Rows are points. The last column is the point's height on a tilted bowl or saddle (a function of degree 2), plus a little noise. Count its main directions that bend up, bend down and stay straight.
In the rows, zero is written as 128.

Points:
array([[134, 172, 128],
       [ 93,  91, 187],
       [ 90, 139, 161],
       [123, 108, 140],
       [134,  90, 136],
       [129,  96, 139],
       [166,  97, 106],
       [ 88, 159, 157],
       [109, 172, 140],
       [105,  98, 165],
       [101,  93, 174]])
Directions: 1 up, 0 down, 1 straight

Points (11 x 3):
array([[144, 141, 126],
       [106, 140, 120],
       [132, 139, 130],
       [133, 197,  63],
       [109, 172,  95],
       [159,  93, 110],
       [101,  75,  95],
       [113, 187,  74],
       [137, 105, 129],
       [106, 147, 116],
       [151, 129, 127]])
Directions: 0 up, 2 down, 0 straight

Points (17 x 4):
array([[135, 146,  99, 106],
       [117, 166, 120, 119],
       [105, 121, 158, 155],
       [145, 203, 116,  93],
       [134,  96, 134, 134],
       [141, 111, 129, 126],
       [126, 110, 172, 153],
       [116,  96,  77, 136],
       [153, 125, 131, 125],
       [117,  99, 154, 151],
       [154, 123, 140, 132],
       [122,  99, 115, 135],
       [129, 159, 104, 106],
       [ 82, 156, 144, 174],
       [ 61, 149, 208, 214],
       [173, 150, 140, 139],
       [132, 111, 194, 164]])
Directions: 1 up, 0 down, 2 straight

Points (15 x 4):
array([[ 84, 117, 120, 189],
       [158, 123,  67,  92],
       [120, 139,  80, 152],
       [135, 108, 187, 124],
       [104, 109, 149, 164],
       [117,  88, 132, 159],
       [ 98, 148,  89, 175],
       [ 98, 112, 190, 143],
       [125, 144,  84, 142],
       [ 94, 155, 170, 133],
       [108, 176,  84, 142],
       [157, 119, 179, 103],
       [112, 120, 145, 153],
       [106, 145, 115, 158],
       [125, 106, 142, 151]])
Directions: 0 up, 2 down, 1 straight

Points:
array([[186,  99, 139, 131],
       [166, 117,  95, 113],
       [ 90, 139,  72,  85],
       [130, 146, 126, 123],
       [ 94, 144, 189, 106],
       [ 92, 173, 141,  87],
       [131,  73, 154, 174],
       [112,  76, 110, 109],
       [140, 168, 101, 134],
       [130,  86, 102, 109],
       [134, 118, 136, 132],
       [131, 116, 128, 127],
       [132, 118, 153, 141],
       [174, 122, 146, 135],
       [ 94, 175, 128,  93],
       [ 59, 107,  99,  46],
       [123,  99, 117, 120],
       [105, 137,  95, 102]])
Directions: 1 up, 2 down, 0 straight

Points (17 x 4):
array([[100, 101, 138,  97],
       [128, 120, 118, 116],
       [133, 145, 169, 130],
       [178, 141,  82, 207],
       [ 77, 161, 153, 150],
       [140, 157, 140, 148],
       [179, 122, 129, 117],
       [164, 178, 143, 177],
       [113, 154, 115, 133],
       [148, 120, 130, 113],
       [ 94, 162, 147, 144],
       [118, 199, 131, 166],
       [110, 137, 120, 121],
       [203, 124, 105, 168],
       [ 65, 157, 140, 130],
       [118, 155, 132, 140],
       [ 86,  96, 143,  99]])
Directions: 1 up, 1 down, 1 straight

Points (23 x 5):
array([[179, 126, 177, 173, 113],
       [132, 105,  71,  81,  84],
       [100, 103,  90, 151,  71],
       [ 89,  98, 163, 159,  91],
       [107, 116, 105, 109, 114],
       [149, 163, 167, 142, 119],
       [130,  97, 193, 149,  93],
       [157, 150, 169,  90, 134],
       [ 71, 157, 102,  96, 177],
       [139,  70, 154, 134,  76],
       [131, 100, 181, 130,  99],
       [103,  84, 101, 102,  79],
       [121, 142, 168, 103, 134],
       [119, 163,  95, 133, 121],
       [106, 135, 116, 137, 120],
       [145, 109, 121, 120,  98],
       [135, 147, 125, 143, 116],
       [105, 145, 156, 113, 138],
       [127, 133, 146, 111, 129],
       [135, 115, 135, 102, 118],
       [165, 116, 183, 143, 110],
       [145, 146, 109, 178,  91],
       [ 34, 123, 163, 141, 104]])
Directions: 1 up, 2 down, 1 straight

Points, 25 rows:
array([[100, 123, 190, 114,  72],
       [156, 119, 134, 134, 128],
       [129, 100, 127, 101, 138],
       [156, 165, 137, 213, 167],
       [111, 153, 129,  96, 113],
       [147, 120, 146, 100, 132],
       [116, 124, 106, 173, 114],
       [156, 136, 116, 156, 126],
       [145, 165, 140, 108, 126],
       [113, 101, 145, 117, 115],
       [168, 154, 118, 127, 127],
       [129, 124, 184, 123, 112],
       [146, 161, 133, 113, 128],
       [167, 126, 170, 140, 141],
       [129,  44, 107,  89, 182],
       [ 79, 103, 169, 194,  45],
       [112, 100, 121, 185,  92],
       [137, 128,  84, 130, 130],
       [135, 107, 103, 158, 115],
       [146, 164, 135,  93, 119],
       [114, 103, 122, 161, 107],
       [113, 155, 152, 135, 118],
       [125, 133, 182, 199, 132],
       [ 77,  93, 158, 147,  59],
       [140,  74, 154,  97, 132]])
Directions: 1 up, 2 down, 1 straight

Points, 25 rows:
array([[140, 156, 116, 160, 116],
       [124, 134, 117, 155, 123],
       [178, 134, 161, 171, 100],
       [138, 118, 115, 140, 126],
       [141, 174, 116, 106, 108],
       [ 85, 116, 108, 144, 105],
       [156, 137, 141, 124, 124],
       [119, 158, 175, 120, 104],
       [122,  96,  37, 142,  63],
       [112, 117, 115,  81,  99],
       [156, 173, 146, 154, 107],
       [138, 113, 143, 133, 124],
       [ 96, 105,  67, 137,  86],
       [103, 168, 190, 122,  82],
       [161, 118, 123, 132, 125],
       [149, 191, 178, 139,  85],
       [151, 103, 119, 132, 123],
       [157,  82, 105,  64,  74],
       [ 75,  94, 133, 107,  85],
       [ 87, 170, 105, 146,  93],
       [136, 153,  63, 151,  91],
       [154, 103, 104, 100, 111],
       [143, 135, 110, 145, 125],
       [139, 175, 126,  87, 101],
       [176, 146, 150, 149, 111]])
Directions: 0 up, 4 down, 0 straight

Points:
array([[168, 164, 116, 141, 127, 102, 121],
       [153, 122,  89, 158, 137, 140, 123],
       [152, 104, 127, 126, 177, 123, 137],
       [139, 123, 142, 126,  94, 155, 135],
       [151, 129, 160, 113, 120, 157, 138],
       [140, 158, 171, 120, 146, 118, 146],
       [130, 160, 184,  65,  89,  94, 162],
       [ 79, 158, 201, 165, 105, 147, 190],
       [163, 136, 179, 180, 119, 128, 149],
       [142, 122, 148, 118, 107, 131, 132],
       [137, 115, 125, 163, 155, 121, 126],
       [135, 164, 123, 154, 107,  78, 143],
       [140, 114, 176, 152, 118,  91, 154],
       [139, 131, 201, 136, 130, 130, 159],
       [ 78, 120, 134, 103, 141,  99, 177],
       [ 84, 109,  95,  62, 134, 109, 197],
       [160, 136, 112, 137, 160, 146, 120],
       [131,  94, 152, 122,  75, 128, 155],
       [160, 186,  87,  91, 134, 148, 125],
       [134, 137, 145, 141,  82, 121, 135],
       [131, 112, 108, 184,  88, 186, 165],
       [156,  62, 130, 152, 168, 131, 146],
       [115, 142,  99,  74, 110, 118, 146],
       [103, 133, 136, 104, 125, 137, 146],
       [ 77, 113, 126, 103, 171,  84, 193],
       [130, 135, 159, 100,  55, 161, 151],
       [134, 125, 151, 157, 158, 146, 132],
       [ 83, 110, 126,  89, 133,  86, 189],
       [140, 158,  75, 122, 120, 151, 127],
       [135, 121, 125, 149, 129, 118, 127],
       [120, 100, 130, 125, 186, 193, 158],
       [155, 142, 160, 114, 143, 116, 137],
       [102, 127, 122, 108, 143,  74, 168],
       [132, 140, 146, 111, 142, 151, 136],
       [195, 117, 109, 139, 174, 167, 134],
       [163, 178, 136, 105, 134, 158, 130],
       [158, 131, 151, 100, 139, 133, 136],
       [148, 124, 112,  58,  82,  94, 147],
       [137, 142, 118,  86, 168, 125, 145],
       [116,  89, 125, 121, 104, 100, 160],
       [129, 120, 136, 116, 102, 116, 136],
       [105, 101, 191, 148,  51, 125, 188],
       [106, 108, 210, 164, 173,  77, 204],
       [117, 169, 118, 128, 130, 161, 135],
       [157, 149, 179, 118, 152, 127, 149],
       [ 84, 104,  94, 153, 159, 151, 151],
       [149,  70, 167, 144, 197, 125, 165],
       [172, 160,  67, 194, 139,  82, 152],
       [154, 153, 143, 105, 168, 135, 139]])
Directions: 5 up, 0 down, 1 straight

Points (40 x 7):
array([[ 92,  87, 129, 121, 117,  93, 120],
       [126, 193, 152, 142, 125, 145, 102],
       [112,  50, 156, 129,  88,  98, 110],
       [ 92, 117, 113, 146,  88,  82, 119],
       [171,  83, 160, 134,  81, 158, 103],
       [144, 127,  88, 148, 115, 164, 101],
       [ 95, 151, 180,  47, 144,  78,  72],
       [120, 124, 128, 141, 174, 109, 115],
       [130, 149, 156,  87, 170,  86,  98],
       [100, 147, 104,  97,  68, 135,  96],
       [111,  99, 138, 135,  73, 119, 125],
       [140, 156, 115, 128, 190, 111,  91],
       [115, 118, 123,  75, 120, 130, 105],
       [160, 208, 144, 165,  85, 165,  71],
       [152, 149, 147, 103, 120,  83, 119],
       [155, 209, 117, 154, 128, 168,  65],
       [119,  82,  80, 141, 136, 106, 109],
       [165, 125, 142, 142, 109, 180, 103],
       [131,  92,  83, 148, 152, 121, 109],
       [120, 128,  88, 123, 104, 154, 104],
       [ 72, 105,  91, 138, 144,  87,  96],
       [143, 126, 123,  89,  99, 141, 109],
       [131, 115, 123, 155, 155, 153, 114],
       [127, 178,  59, 130, 140, 147,  63],
       [180, 129, 150, 105, 109, 130, 112],
       [111, 121, 152, 117, 166, 135, 114],
       [105, 102,  89, 170, 150, 185,  80],
       [152, 136, 111, 170, 104, 145, 114],
       [102, 102, 147, 111, 139, 156, 113],
       [120,  95, 189, 100, 151, 137, 105],
       [108, 119, 124, 128, 189, 183,  77],
       [119, 112,  82, 121, 121, 152, 102],
       [184, 142, 138, 108, 127, 139, 105],
       [106, 175, 132, 176, 129, 130, 107],
       [120, 115, 149,  97, 117, 139, 120],
       [111, 138, 114,  81, 131, 125, 104],
       [158, 167, 137, 123, 156, 148,  98],
       [138,  86, 186, 120, 124, 135, 117],
       [150, 172,  91, 111,  83,  83,  95],
       [118, 124, 154, 127, 109, 181, 108]])
Directions: 0 up, 6 down, 0 straight

Points:
array([[ 97,  90, 140, 108, 111,  90, 118],
       [ 99, 147,  56, 126, 153, 153,  71],
       [140, 109, 104, 164, 164, 102,  90],
       [150, 142, 139, 171,  90, 175, 128],
       [161, 120,  85,  83, 120, 102, 117],
       [102, 113,  48,  97, 161, 160,  77],
       [ 84, 156, 130, 133, 135, 108,  84],
       [ 87, 154, 156, 144, 106, 172,  93],
       [101, 119, 117, 202, 142, 125,  76],
       [ 73, 116,  71, 151, 123, 173,  57],
       [118, 117, 128, 155, 106, 100, 107],
       [134, 145, 109, 150, 189, 159, 115],
       [155, 154, 128, 152, 152, 159, 138],
       [117, 125, 122, 147, 134, 200, 101],
       [154, 139, 101, 133, 151, 113, 109],
       [149, 153, 113, 128, 121,  86, 108],
       [127,  86, 103,  90, 112, 152, 108],
       [157, 158,  83,  95, 142, 158, 119],
       [157, 126, 126, 171, 120, 140, 124],
       [131, 133, 110, 104, 117,  98, 114],
       [117, 131, 209, 170, 108, 126, 119],
       [104,  99, 142, 159, 131, 157,  99],
       [ 73, 126, 212, 105,  87,  99, 107],
       [141, 126, 106, 165, 134, 138, 109],
       [150, 137, 154, 105, 126,  86, 112],
       [153, 109, 143, 125,  68, 152, 119],
       [156, 125, 117,  95, 165, 119, 113],
       [ 92, 114, 177, 104, 115, 111, 104],
       [147, 119, 145, 135, 136, 192, 127],
       [134, 164, 189, 126, 130,  93, 108],
       [106, 165,  89, 150,  82, 116,  99],
       [ 97, 145,  96, 119, 114, 135,  98],
       [149, 124,  62, 115, 171, 114,  94],
       [163, 155,  96,  73, 123,  86, 117],
       [ 81,  96, 161, 106, 113, 140,  98],
       [100,  91, 118,  77, 128, 151,  99],
       [104, 152, 163, 170, 148,  74,  73],
       [112, 129, 144, 149, 123, 137, 107],
       [139, 123, 120, 117,  78, 116, 125],
       [154,  91, 101,  90, 132, 179, 106],
       [111, 123, 141,  95, 156, 126,  97],
       [185, 113, 112,  82,  78, 130, 120],
       [ 55, 123, 118, 137, 154, 108,  61],
       [185, 176, 143, 160, 162, 123, 153]])
Directions: 1 up, 3 down, 2 straight

Points (69 x 9):
array([[132, 161, 120,  92, 118, 112, 122, 129, 133],
       [109, 150, 168, 206, 134,  77, 106, 171,  72],
       [ 91, 152, 154, 139,  99, 133,  97, 140, 112],
       [103, 161, 121,  94, 122, 148, 129, 135, 141],
       [108, 135, 164, 120, 110,  91, 125, 160, 118],
       [ 92,  85, 144,  98, 126, 145,  95,  69,  84],
       [124, 148, 113, 124,  95,  89, 165, 168, 136],
       [152, 148, 117,  88, 135, 113, 152, 126, 132],
       [134, 143, 182, 166, 166, 179,  93, 106,  67],
       [117,  89, 221, 108, 143, 113, 139, 121,  42],
       [129, 170,  94, 122, 156, 103, 152, 147, 135],
       [149, 165, 140, 123, 163, 151, 101, 156, 120],
       [111, 148,  93, 126, 158, 136, 149, 149, 147],
       [186, 163, 110,  78, 126, 104, 109,  99, 100],
       [140, 110, 155, 113, 133, 175, 107, 170, 107],
       [138,  89, 216, 141, 101, 108, 120, 155,  57],
       [122,  80, 123, 157, 154, 130,  75, 132, 109],
       [135, 126, 101, 142,  87,  86, 147, 114, 125],
       [131, 123, 138,  67, 143, 146,  90, 125, 108],
       [126, 114, 128,  95, 171, 119, 140,  93, 120],
       [127, 130, 134,  73, 134, 125,  88, 139, 118],
       [125,  76, 124, 126, 107, 109, 185, 127, 118],
       [150, 185, 135,  84,  95, 168,  96, 130, 110],
       [112,  55, 136,  56, 150, 157, 151, 125,  89],
       [101, 168, 150, 176,  99, 132, 109, 142, 108],
       [145, 159, 158, 154, 151, 143, 157, 152, 118],
       [144,  96, 151, 111, 148, 121, 180, 145, 113],
       [115, 177, 158, 109, 136, 114, 129, 133, 123],
       [125, 134, 126,  77, 181,  96, 126, 162, 124],
       [117, 116, 122, 103, 106, 126, 132,  83, 122],
       [105, 134, 128, 138, 146, 143, 122,  96, 127],
       [196, 153, 102, 123,  81, 114, 138, 119, 110],
       [ 88, 158, 152,  83,  76, 109, 132, 150, 121],
       [141, 137,  92, 179, 118, 145, 103, 164, 131],
       [114, 163, 182, 124, 100, 171, 120,  78,  81],
       [120, 149, 117, 108,  86, 101, 181,  90, 115],
       [113, 149, 166, 133,  98, 149, 152, 190, 130],
       [173, 134, 136,  73, 138, 180, 115, 125, 105],
       [ 99, 115, 139, 132,  82, 126, 163, 119, 121],
       [137, 117, 154,  96, 136, 147, 140, 110, 114],
       [113,  96, 115, 166, 149, 186, 136, 117, 122],
       [168, 114, 139, 170, 134, 103, 101, 109,  99],
       [126, 125,  38, 129, 138, 138, 138, 121, 145],
       [139,  85, 124, 146, 126, 139, 107, 152, 125],
       [147, 164, 136, 146, 170, 166, 144, 143, 127],
       [125,  96,  95, 107, 128, 139, 124, 126, 140],
       [133,  84, 157, 125, 155, 117, 142, 151, 105],
       [149, 119, 126, 109,  73, 106, 153, 110, 118],
       [207,  82, 153,  96, 107, 160, 108,  98,  59],
       [121,  89, 130, 131,  96, 202,  32, 195,  64],
       [ 78,  97, 110, 137, 128, 117,  85, 144, 120],
       [176, 153,  74,  96, 129, 134, 116, 146, 132],
       [ 95, 148, 117,  87, 147, 137,  85, 187, 130],
       [ 97, 103,  74, 174, 143, 161, 132, 136, 134],
       [163, 167,  98, 153, 139, 116, 143,  87, 119],
       [ 78, 107, 144, 141, 151,  96,  89, 108,  90],
       [149, 109, 190, 170, 210, 153, 135,  93,  46],
       [144, 148, 121,  77, 153, 105,  96,  87, 106],
       [182, 151, 123, 177, 101,  71, 131, 103,  87],
       [155, 141,  73, 155, 107, 126, 165, 134, 135],
       [149, 129, 112, 102, 152, 128, 139,  88, 127],
       [134,  94, 164, 178, 114, 141, 126, 126,  93],
       [ 88, 153, 161,  64, 115, 191, 148, 160, 119],
       [ 92, 163, 117, 135, 100, 147,  84, 132, 122],
       [162, 126, 140, 179, 120, 134,  82, 201, 105],
       [136, 102, 125, 164,  90,  68, 142, 153, 117],
       [ 87, 160, 121, 135, 120, 124,  90,  97, 115],
       [114, 110, 176, 113, 138, 148, 105, 121,  90],
       [167,  54, 186, 126, 124, 143, 169, 107,  50]])
Directions: 0 up, 6 down, 2 straight
